Rows are points. Each copy is the shape, with its points in the same order, turned, moved and blurred by noise. Is it also mirrored, or only turned?
In the rows, 128 means zero.

Shape:
[[107 157 154]
 [108 155 121]
 [153  31 139]
 [140 138 162]
 [158 162 153]
 [163  99 121]]
Copy 1, 6 rows:
[[112  92  79]
 [114 123  73]
 [101 163 195]
 [128  88 122]
 [152  81 104]
 [139 141 148]]
Copy 1 is: mirrored
Copy 2 (6 x 3):
[[167 144 116]
 [140 128 108]
 [ 95 124 231]
 [172 126 153]
 [183  99 137]
 [124  92 173]]
Copy 2 is: only turned
Copy 3:
[[119 107 181]
 [102 120 168]
 [129  56  55]
 [152 103 160]
 [171 127 166]
 [132 120  92]]
Copy 3 is: only turned
Copy 4 (6 x 3):
[[115 109 102]
 [144 120 103]
 [108 249 107]
 [ 89 143 133]
 [ 99 124 146]
 [122 185 147]]
Copy 4 is: mirrored

Shape, 10 rows:
[[ 91 172 122 126]
 [104 208 161 121]
 [ 93 125 144  74]
 [147 110  82 145]
 [163 134 123 133]
 [112 174 155  88]
 [148  89 126 162]
 [226 116  88 179]
 [120 163 118  91]
 [219 115 121 130]]
Copy 1:
[[ 96 120 133 180]
 [120 121 154 225]
 [ 94  79 185 143]
 [126 143 117  96]
 [155 139 142 129]
 [114 108 184 187]
 [162 103 109 100]
 [200 186 108  84]
 [101 132 174 160]
 [197 159 158  96]]
Copy 1 is: only turned
Copy 2, 10 rows:
[[116 102 178 185]
 [103 156 192 204]
 [130 116 193 120]
 [150  69 120 156]
 [135 121 111 165]
 [123 152 188 164]
 [109  82  94 139]
 [156  93  35 181]
 [153 128 179 163]
 [161 132  61 146]]
Copy 2 is: mirrored
Copy 3:
[[113 132 183 137]
 [ 89 117 192 111]
 [ 95 108 125 159]
 [183 152 110 106]
 [142 145 113  99]
 [ 94 107 146 117]
 [155 197  96 110]
 [199 183  91  34]
 [131 101 140 128]
 [155 153  82  43]]
Copy 3 is: mirrored

Shape:
[[203 150  87 140 107 176]
 [141 132 160 136 166 120]
 [162  66 137 184 143 135]
 [143 148 142  87 149 132]
 [128 144 109  88 124 120]
 [136 211  48 121 142 159]
 [218  98  93  82 108 135]
 [ 96 119 188  99 115 128]
 [146  88 204 142 109  66]
 [114  86 158 162 138 105]]
Copy 1, 10 rows:
[[177 132  78 205 144  74]
 [168 128 121  95 112 110]
 [169 111 153 145  62  67]
 [174 115 113 116 155 137]
 [148  99 108 146 148 150]
 [142 165  46 192 141 161]
 [211  56 106 192 146  95]
 [126 108 174  88 159 120]
 [133  53 153  68 109  62]
 [132 105 161 105  78  98]]
Copy 1 is: mirrored
Copy 2:
[[137 191 192 148 145 183]
 [152  94 142 159 165 124]
 [140  85 170  95 180 183]
 [145 116 148 183 119 124]
 [127 134 127 158  99 132]
 [ 84 218 137 169 141 115]
 [142 138 172 171  95 227]
 [171  76 153 130  96  95]
 [216  55 115 112 136 156]
 [148  68 134  94 153 137]]
Copy 2 is: mirrored

Shape:
[[ 55 165 194 113 128 155 193 146]
 [152 180 157 162 182 119 130 191]
 [103 135 124  95 110 150 166 167]
 [140  96 122 137 130  91  96 144]
 [126 138  88 104 145 130 130 107]
 [108 135 122 160 145  70 146 163]
 [163 147 115 151  95 129 103 104]
 [153  61 111 118 115 103 175  69]
 [110 143 172 101 147 126 195 122]
 [166 116 124 189 135 166 149 124]
 [177 167  98 137 113 120 120 139]]
Copy 1, 11 rows:
[[ 62 121 170 107  95  87 249 146]
 [129 166 196 111  55  80 132 147]
 [103 154 154 149 108 142 205 105]
 [112 164  92 133  91 111 103 132]
 [104 112 145 153 144 139 135 116]
 [ 94 129 120 130  50  89 135  96]
 [140 118 114  80 127 148 122 138]
 [143  78  56 173 114 122 161 141]
 [ 96 107 152 156  90 101 204 162]
 [181 125 121 109 126  75 156 137]
 [148 119 156 109 108 152 116 121]]
Copy 1 is: mirrored
Copy 2:
[[174  87 149  97 123 214 182 134]
 [196 134  67 141 148 161 105 111]
 [140  72 138  81 124 137 143 120]
 [141 151 153 136 124  83 106 118]
 [127  83 137 161 133  95 150 109]
 [187 119 154 147 117 132 104  76]
 [112 155 109 139  98  94 157 100]
 [ 85 103 182 173  69 111 110 137]
 [162  75 143 140  99 177 151 159]
 [ 83 152  96 149 116 152 115 106]
 [130 121  80 135 103  88 135  95]]
Copy 2 is: mirrored
Copy 3, 11 rows:
[[ 69  65  99 162 158 100 172  81]
 [134 109  89 100 116 190 199  81]
 [119 136 126 159 129 103 159  77]
 [129 166 137 115 116 152 147 161]
 [188 124 133 133 137 102 131 130]
 [130 153  93 148 134 150 195 136]
 [163 115 114 146  81 145 106 147]
 [154 111 186 195 111 106 161 185]
 [105  70 134 156 142 102 201 111]
 [158  96 132 181 111 200 139 124]
 [173 131 109 136  65 139 143 115]]
Copy 3 is: mirrored
Copy 4:
[[104 189 188 149  94 107 193  84]
 [ 36 140 101 178  95 138 120 135]
 [148 155 164 157  99 145 132  84]
 [143 123 103 121 124 140  96 162]
 [122 149 150 120 143 131  65 100]
 [122 188  83 148 105 118 114 132]
 [122  93 101  99 142 136 106  84]
 [187 139 139 136 215 111 110 121]
 [110 177 171 157 147 126 164 102]
 [118  82 111 165 144  80 108  96]
 [101 110  93 133 134 165  93  81]]
Copy 4 is: mirrored

Shape (14 x 8):
[[176 120 141 110 105  91 110 146]
 [ 94  68 176 135 135 110  93 108]
 [143 108 129 148 189 136 211 148]
 [ 86  75 110  76  96 104 132 179]
 [ 89  50  95 115  54 120 132 153]
 [ 93 163 136 190 169 158  42 162]
 [154 117 179 101  43 104 113 155]
 [ 54 120 190  74 105 152 151 147]
 [ 83  76 136 119 128 183 130 181]
 [129 106 163  80 103  98 180 174]
 [119  97 139 135 201 193 128  93]
 [127 124  90 105 124 127 174 148]
 [130 161 102 172 134 197 164 119]
 [105  75 135 165 152  69  93  95]]
Copy 1, 14 rows:
[[147 139 103  87 155  87 175 115]
 [164 135 167 106 118 156 143  72]
 [ 93 166 152 187 183 131 144 169]
 [114  93 149 123 164  78 112  48]
 [148  59 129 116 183 118  98  51]
 [155 183  74 135  40 129  89 116]
 [190  93 126  77 155  53 162 105]
 [139  90 216 130  98  75 116 108]
 [138 127 165 144 145 107  57 101]
 [132 112 169 136 173  55 166 102]
 [102 173 174 110 115 175  89 157]
 [ 85 100 122 138 166 102 130 128]
 [114 107 104 141 123 138  88 205]
 [144 141 120 120 124 192 176  65]]
Copy 1 is: only turned
Copy 2 (14 x 8):
[[156 146 102  67 145 109 130  87]
 [149 131 174  88 112 123 101 161]
 [ 82 120  75 117 105 207 123 135]
 [ 84 192 129  83  88  81 121 115]
 [ 73 145 136 100  83  45  95 107]
 [171 162  90 160 180 106  97 226]
 [168 157 126 107 119  76 127  53]
 [122 196 183 160  78 129 154 111]
 [106 167 108 149  58 103 135 167]
 [113 182 121  93  93 145 132  63]
 [125  85 125 122 106 166 168 202]
 [ 68 144  97 102 132 127 153 105]
 [ 92  89  87 179 160 145 143 143]
 [128 120 160  60 144 137  62 170]]
Copy 2 is: mirrored
Copy 3, 14 rows:
[[103 149 123 157  90 129 144 147]
 [153 112 168 116  84 120  66 112]
 [145 168 149 124 197  59 146 140]
 [101  94 164  92 124 146 110 210]
 [131  77 202 136 105 153 115 210]
 [165 113 100 149 172 196  75  61]
 [ 77  79 133 168  62 120 128 148]
 [ 79  51 163  74 138 103 100 120]
 [111  94 189 126 179 143  77 145]
 [ 79 107 135 111 119  83 132 184]
 [131 161 203 110 177 128  97  60]
 [118 135 162 118 157 129 174 162]
 [141 114 174 159 200 130 181  84]
 [204 144 153 110  76 127  93 128]]
Copy 3 is: only turned
Copy 4, 14 rows:
[[148 123 139 140 145 190 142  90]
 [ 96 143  81 125 129 123 177  87]
 [121 170 202 173 117 109 153 165]
 [124  56 136 172 154 144 214 110]
 [121  72  87 204 178 146 202 131]
 [ 99 120 133  69 215  78  92 100]
 [190  92 100 165 135 179 143  65]
 [142  62 121 163  93  72 168  76]
 [111  99 144 194 174  72 173  89]
 [176  98 161 175 106 148 188 103]
 [ 43 161 153 159 118  81 113 110]
 [122  91 169 182 136 145 148 155]
 [112 129 157 178 154  91  66 168]
 [ 84 156  88  96 145 150 183 133]]
Copy 4 is: only turned

Shape:
[[138  92 178 203 124  67  53  87 119]
 [135 140  78 132 190 167 115 166 120]
 [ 76  90  88 153 103 175 169 117  71]
 [191 115 127 161  83 113 124 138 132]
 [143  76 166  91 150 124 146 123  93]
 [164  93 176 131 188 152 126 140  64]
 [120 176 111 117 122 116 182 201 123]
 [158  97 111 125  90 129 109  94  60]
 [135 151 102 136 116 129 174 104  74]
 [166 101  73  84 186 134 101 141  63]
 [129 168 177 128 100 181  57 127 130]
 [114 105 176 121  99 101 203 111 176]
 [144 101 145  96  97 165 154  91  88]]
Copy 1, 13 rows:
[[ 72  56 112  45 135  54 171 103  98]
 [150 138 136 154  96 156 187 165 129]
 [140 140  32 176 152 108 119 142 101]
 [113  71 145 125 192  96 145 134 150]
 [175 143 114 104 149  94 151  69 148]
 [168 142 122 133 134  95 220  71 128]
 [155 158 157 135 197 184 139 153  94]
 [132 120 112 141 149  34 130 126 131]
 [137 163  97 135 194  89 147 165 123]
 [200 150 144 143  87  79 164 148 142]
 [ 35 150 163 148 131 109 151  79 127]
 [127 133  83  64 219 158 108  89 158]
 [131 160  90 146 174  76 123  91 163]]
Copy 1 is: mirrored
Copy 2:
[[ 72 103  95 146 171  75 102 233 184]
 [141 163  72 160 121 151  89  92 112]
 [ 98  82 102 159  50 179 112 108 169]
 [140 128 173 145 126 115  86 156 183]
 [113  76 105 131 171 164  79  93 197]
 [103 118  66 149 173 175  43 110 203]
 [123 172 163 114 124 179 142  80 144]
 [158  85 109 166 118 158 107 155 213]
 [145 128 104 122  91 161 130 103 214]
 [179 116  61 194 167 157  98  84 168]
 [142 106 100  86 137 172  62 205 118]
 [ 77  76 168  70 125 115 109  96 183]
 [140  61 108 118 113 171  82 122 196]]
Copy 2 is: mirrored
Copy 3:
[[ 29 177 118 133  61 159 174  96  79]
 [127  97 118 100 148 143  98 155 162]
 [121 166 107 229 141 141 106 146 178]
 [124 170  83 130  71  87 155 146 114]
 [158 174 184 148  93 142 139 103 141]
 [129 134 169 126  64 152  97  87 157]
 [192  82 109 169 137 103 149 161 111]
 [128 193  91 155 107 118 147  83 163]
 [131 131 113 188 121  94 162 118 174]
 [156 147 118  86 138 164 129 105 197]
 [ 95 143 114 131 145  87  91  71  60]
 [139 172 192 198 104  85 177 177  89]
 [149 197 148 175 121  86 121  98 154]]
Copy 3 is: only turned

Shape (16 x 11):
[[133 107 126 155 170 163 116 103 125 154 163]
 [164  71 140 108 140  36 138 118 112 146 165]
 [202 101 175 124 106 145  29 177 137 151 107]
 [163 107 146  78 112 177 116  96 114 105 192]
 [175 120 157  96 107 103 154 145 119  94  43]
 [174  67  94  68 132 131 131 105  61  98 157]
 [137 134  50 138 176 188 116 117 172 155 207]
 [180 124 118 114  86 123  96 107 131  89 160]
 [166 102 185 133  46 123 164 141 183 171  89]
 [194  95 150 152 115  98 137 146 130 165 154]
 [223 166 136 104 106  75 117 149  64 163 148]
 [107 145 114 182  54 159 151 118 131 156 141]
 [120 138 144 131  80 123 231 166 137  61 109]
 [ 86  94 170 108 132 160 119 106 159 200 190]
 [124 137 129 134 124 160  73 153 155 150  59]
 [144 123 126  80  80 167 130 179  98 122 150]]
Copy 1:
[[136 133 138 141 100 106  74 118 132  93 110]
 [ 72 112 124 181 121 205  98 181 164 120  93]
 [ 80  46 188 146 127 118  50 125 158 174 183]
 [121 135 161 154  93  88  86 205  93 160 115]
 [ 38 120 155  91 214 140 121 154 139 180 109]
 [ 52 179 130 139  93 134  57 208 112 153  93]
 [217 153 104 105  60 121  63 142 123 120 141]
 [ 94  87 123 120 103 116  90 210 114 153 135]
 [ 90  61 178 127 134 139 198 115 160 188 136]
 [ 96  86 157 134 100 167 107 153 178 135 102]
 [ 58 111 199  96 114 188  84 217 178 110 159]
 [111 109 147  90  72 123 180 122  92 107 142]
 [ 96 118 157  54 168 174 177 160  67 171  59]
 [167 136 174 218  92 126 133 121 112 127 132]
 [103 110 143 107 165 103  96  76 120 154 192]
 [ 90 139 190 114  94 144  91 170  75 185 142]]
Copy 1 is: only turned
Copy 2 (16 x 11):
[[113 143 167 101 151 102 154 128 112  91  96]
 [141  95 144 137 103 199 110 104 102  72 154]
 [184 101 183  64 153  91 150 132  93 121 232]
 [151 126  86 107 126 109 173 189  91  92 129]
 [199 145 129 136 136 157  92 124 108 198 171]
 [131 136 121 147 126 181 136 202  62 103 134]
 [ 79 201 157  94 137 108 207 151 162  66 111]
 [181 125 129  96 100 134 139 186 136 107 148]
 [198  74 115 109 185 144 148  84 179 170 165]
 [134  78 161  87 121 163 149 103 127 124 151]
 [ 95  96 121  64  84 163  96 146 112 138 207]
 [127  92 143 115 159  95 130 160 211 147 102]
 [171 119 110 193  93 132 141 127 169 219 108]
 [117 101 110 131 185  78 166  97 135  46 125]
 [166 164 183 111 186  75 116 125 146 148 184]
 [121 112 108 152 136 102 162 183 119 156 179]]
Copy 2 is: only turned

Shape:
[[114 109 141 137 132 152 115   7 139 124 158]
 [119 120  61 140 156 139 110 149 128 119 125]
 [133 147 139  98 133 105 102 121 118 118 113]
 [105 126 136 121 123 120 142  92 131 135 113]
 [122 116 126 107 122 128 148 125 114 127 167]
 [106 113 135 129 121 143 144 150 118 124 139]
 [127 109 128 126 113 110 129 162 138 134 162]
 [106 111 149 131 141 136 139 150 111 126 138]
 [151 119 134 144 142 150 125 120 111 139 116]
 [138 128 138  78 177 128 137 144 128 171 123]
 [124 161 143 115 152 151 129 155 148 121 131]
 [144 134 140 131 138 135 150 148 142 114 106]
 [130 111 139 150 127 105 140 159 117 125 107]
 [113 145 145 154 126  78 131 154 118 140 112]
 [141 171 144 113 127 145 144 152 124 144 119]
 [117 117 131 140 116 149 122 162 135 136 106]]
Copy 1 (16 x 11):
[[145 181 148 212  59 129  98 107 105  86 112]
 [106 135 142 134 164 153  85 128 176 124 112]
 [141 129 127 131 124 151 160 129 124 129  98]
 [125 134 114 139 107 132 121 110 105 100 129]
 [143 166 117 136 116 130 132 135 148 118 153]
 [142 124 103 130 116 146 116 139 152 112 153]
 [164 137 134 114 138 122 120 156 147 123 153]
 [138 112 101 148 132 134 129 141 145 118 156]
 [135 116 111 158 112 117 115 114 150 135 111]
 [ 85 131 105 136 126  98 161 156 130 153 122]
 [125 121 104 133 112 164 117 162 130 167 123]
 [140 120  88 121 127 136 104 131 127 146 109]
 [156  98 107 123 150 124 115 120 135 120 131]
 [150  92 132 120 153 141 136 109 105 136 146]
 [126 116 106 109 102 143 133 125 136 169 132]
 [136  89 115 115 116 138 101 139 151 121 129]]
Copy 1 is: only turned
Copy 2:
[[200 182 184 125 138 176 119 106 139 188 126]
 [126 122  73 148 105 150  84 127 136 136 103]
 [110 148 137 120 152 104 117 122 120 123 116]
 [171 135 136 118 155 135 136 131 126 139 123]
 [129 108 142  99 144 160 111 156 117 151 113]
 [130 102 114 105 125 143 140 156 128 149 120]
 [118  97 138 109 120 136 108 173 145 127 111]
 [126  92 122 104 121 133 141 137 125 153 126]
 [124 123 131 164 130 146 138 132 128 154 137]
 [114  79 126 140 188 114 111 116 135 156 115]
 [ 98 120 104 106 155 128 125 126 162 148 142]
 [109 119 109 129 149 147 155 133 153 119 129]
 [123 101 124 132 116 126 150 143 127 103 127]
 [135 105 125 118 122 100 128 141 125  88 154]
 [101 120 109 124 175 126 133 153 136 141 156]
 [125 113  99 135 121 116 149 159 149 145 124]]
Copy 2 is: only turned
Copy 3:
[[229 128 114 104 111 183 151 153 127 158 123]
 [100 149 106 109 162 139 110 139  80 101 133]
 [128 108 146 116 130 135 120 143 135 114 186]
 [141 120 136 141 122 164 137 126 130 144 148]
 [151 154 135 151 146 139 122 138 151 101 138]
 [123 150 115 160 121 125 122 121 136 109 140]
 [123 156 115 144 163 118 129 110 158 106 155]
 [131 144 108 166 122 123 106 130 134 120 153]
 [133 127 125 126 125 108 117 147 121 148 128]
 [ 97 129 136 131 144 150  72 160 173 143 146]
 [113 105 113 119 119 130  96 121 153  97 138]
 [103  98 122 140 128 117 130 132 142 119 127]
 [108 120 117 164 148 106 132 118 122 136 161]
 [120 106 131 157 155 119 114  89 120 137 179]
 [109 109 156 127 117 117  96 113 153 117 132]
 [ 94 142 112 129 114 114 129 107 126 132 145]]
Copy 3 is: only turned
Copy 4, 16 rows:
[[164 225 157  79 126  97 166 120 152 123 160]
 [129 153 124 124 138 177 119 146 100 140  76]
 [135 113 146 120 107 116 142 105 141 141 101]
 [115 146 141  90 122 115 152 137 155 136 129]
 [141 133 122  92 101 117 115 147 119 113 132]
 [129 126  98 108 126 130 109 158 135 132 128]
 [143 103 111 113 142 134 117 144 109 106 134]
 [141 122  94 113 118 128 124 158 135 146 132]
 [132 145 113 117 114 145 138 113 125 163 143]
 [131  94 131  83 110 110 146 144  89 182 119]
 [117 123 122 145 132  98 115 141 109 166 119]
 [107 118 136 140 128 136 120 140 127 159 142]
 [123  99 110 134 124 161 138 143 142 133 134]
 [107  93 104 138 121 136 167 134 143 118 120]
 [ 88 116 114 126 111  99 118 118 112 159 127]
 [116 118  97 117 154 144 111 130 138 152 125]]
Copy 4 is: mirrored

Shape, 17 rows:
[[ 63 123 105 121 117 142 196  77 121 104 156 125]
 [154 121 116  71 131  56  85 215  69 178 122 106]
 [211  79  92 142 100 125 127 137  86 169 131 112]
 [146 182 202 120 125 169  57 140 113 144 174  85]
 [103 189 125 174 151 175 127 153 113 121 157  65]
 [205 113  89  93 167  69  78 129 146 168  86  99]
 [100 138 169 152 123 137 194 125 136  82 141  98]
 [114 137 121 140 128 181 155 144 122  81 107 149]
 [ 92  78 129 169 114 176 175 138 166 110 121 139]
 [ 62 146 125 173  72 156 124 106 135  75 137 129]
 [115 120  91 166 124 129 165 128 147 173 129 173]
 [101 135 114 121 109 171 126 154 151 110 175  86]
 [111  83  81 141 156 140 149 123 112  85 158 162]
 [170  73 118 103 168  67  64 165 125 188 137  80]
 [150  82 126 152 172 106 117 120 113 158 124 152]
 [168  73 105  83 156 128  81 142  82 217  78  96]
 [125 116 104  97 135 138 176 125 160 125 155 160]]
Copy 1 (17 x 12):
[[141 140 118 171 160 184 192 157 131  96 152 118]
 [141  56 121  86 150  36  91  92  99 173 155  71]
 [149 163 112  54 104  73 132 106 101  92 158  73]
 [152 111 148  89 131 177   8 116 130 126 113 123]
 [125 151 147 126 119 203  95  81 138 164 170 129]
 [152 121 134 129 100   7  94  71 158 101 132  94]
 [133 118 170 133 111 202 174 135 133 126 113 119]
 [ 76 154 120 131 107 161 145 159 141 141 125 114]
 [ 99 142 154 126  78 160 175 184 124 103 166 142]
 [125 162 119 165 115 192 139 163  75 135 122 166]
 [124 143 104  98 124 110 175 143 148 110 175 173]
 [159 133 131 145  98 176 102 156 127 147 173 107]
 [117 185 150 138 154 112 168 180 135 133 162 103]
 [165  95 178 104 123  24  76  94 119 111 177  95]
 [113 146 167  92 149  66 134 128 138  93 146 130]
 [ 96  96 118  96 130  37  78  85 118  65 186  71]
 [147 127 115 132 125 122 165 181 178 117 151 114]]
Copy 1 is: mirrored
Copy 2, 17 rows:
[[ 86 184 133 123 141 178 147  85 181 114 195  73]
 [168 157 127  87  24 139 107 165  66 114 103 169]
 [168 158  54 129 135 171 109 123  96  59 127 154]
 [215 132 153 144 140 161 162  75  81 189  92 107]
 [192 185 167  97 155 126 126  52 129 123 119  79]
 [126 127  63 101 104  75 119 120  71 133 129 204]
 [151 146 113  97 132 174 102  75 174 156 191  56]
 [142 129 120  84 137 140 152 107 190 106 147  79]
 [107 117 122  77 179 194 110  92 183  98 164 100]
 [152 110 173 155 167 153 142  82 208 120 175  99]
 [ 94 115 138  90 165 156 113 131 109  64 160  93]
 [135 149 157 120 124 171 115  27 148 115 123 118]
 [ 94 158  96 123 151 145 111 122 181 101 115  92]
 [129 151  96  95  91 126  78 126  64 153  96 199]
 [110 144  86 105 164 139 105 168 115 127 124 126]
 [143 189  86  81 122 155 155 154  69 111 117 221]
 [ 72 126  99  94 115 160 136  87 134 103 135  80]]
Copy 2 is: only turned

Shape, 18 rows:
[[144 139 110  84 150  98 174  94 102 107 154  72]
 [ 83 119 124  41  77 106 143 121 135 147 142 173]
 [144 114 100 129 170 126 130 106 147 209 118 103]
 [ 78 135 142 115 135 164 122 201 147 130 145 153]
 [ 99  82  55 140 106 128 158 136  93 116 145  63]
 [ 52  79 113 177 127 122 131 118 105 170 225 200]
 [125 166 114 132 189 110 131 143 147 161  62 102]
 [130 122  86  70  79 125  95 180  89  97 166 135]
 [137 150 136 117 131 112  76 134 148 177 134  86]
 [148 160  89 126 116 117 184  92 112 122 131  79]
 [131 124  99 117 107 123  68 175  41 153 108  57]
 [105 122  77 183 146  84 167  73 129 142 142 121]
 [149 115 122 158 157 145 143 107 136 134  84 117]
 [155 140 116 163 140  58 165 170 104 163 120  81]
 [147 107  91 196 107 103  99 107 146 128 154 105]
 [179 171 137 100  60 126 127 138 142 165 174 164]
 [ 96 190 169 134 175 217 138 115 171 134 101  90]
 [123 208  85  78 152  76 164 190 107 141 146 125]]
Copy 1:
[[137 124  88 179 109 122 126  99 193 111 125 138]
 [175  95 160 145 127 210 155 132 185 178 164 113]
 [124 152 121 166 116 107 194 121 114 144 171 175]
 [196 122 146 120 182 186 114 121  95 131 186 165]
 [154  72  69 149 172  93 161  80 136 128 159  99]
 [233 147 171  72 194  95 187 106 153 186 152 115]
 [119 158  91 162 137 161 166 169  79 100 160 183]
 [172  63 103 105 118 186  98  73 123 174 132 110]
 [146 105 133 119  80 144 167 130 110 124 137 191]
 [113 118  68 151 117 101 123 129 180 113 174 129]
 [108  52  63  96 142 146 161  99  78 153  93 181]
 [170 161  88 128 145  77 182 152 155 116 145  92]
 [127 139 110 166 139  98 135 166 103 132 163 138]
 [ 78 144  98 121 145 137 182 103 124  76 126 121]
 [165 117 117 106  97  70 154 137  88 115 147  95]
 [114 123 165  74  69 160 113 113 153 170 176 124]
 [162 132 126 159 154 119  89 181 122  99 221 249]
 [119 160  74 115 130 223 139  81 157 101 152 151]]
Copy 1 is: mirrored
Copy 2, 18 rows:
[[ 73  55  88 104 106 143 122  75 137 165  91  74]
 [ 97  63 102 120  92  71  56 131 139 115 152 174]
 [ 57 155 148 106 128 151  80  86 154 107 118  80]
 [126 139 112 113 117  80 162 167 126 102 113 173]
 [ 18 112  91 148  79 163 150  98 109 158  98 148]
 [ 78 172 101 164 107 108 137  74 204 135 203 215]
 [103 121 173 146 141 146 127 136 136 100  88  55]
 [ 76 103  52 122 133  67 121 122  72 157  99 162]
 [124 173  94 124 115 137  87 117 124 107 101  77]
 [ 92  71 109 137 103 173 123  71 123 152  77 110]
 [ 44 142  21 154 163 149 107 152  77 141  71 118]
 [ 75 114 148 186  92 154 126  56 171 150 135 110]
 [ 98 122 172 129 137 165 128 121 121 153 122  88]
 [ 75 140 130 162 130 136 109 103 170 175  39  89]
 [ 96 175 122 170  87 160 114  66 101 170 144 122]
 [163 135  98  97 131 104  55  70 121 146  94 179]
 [162 113 148  75 111 175 181 145 132  66 118  94]
 [ 90  88 108 153 129  78 128  94 163 107  17 130]]
Copy 2 is: mirrored
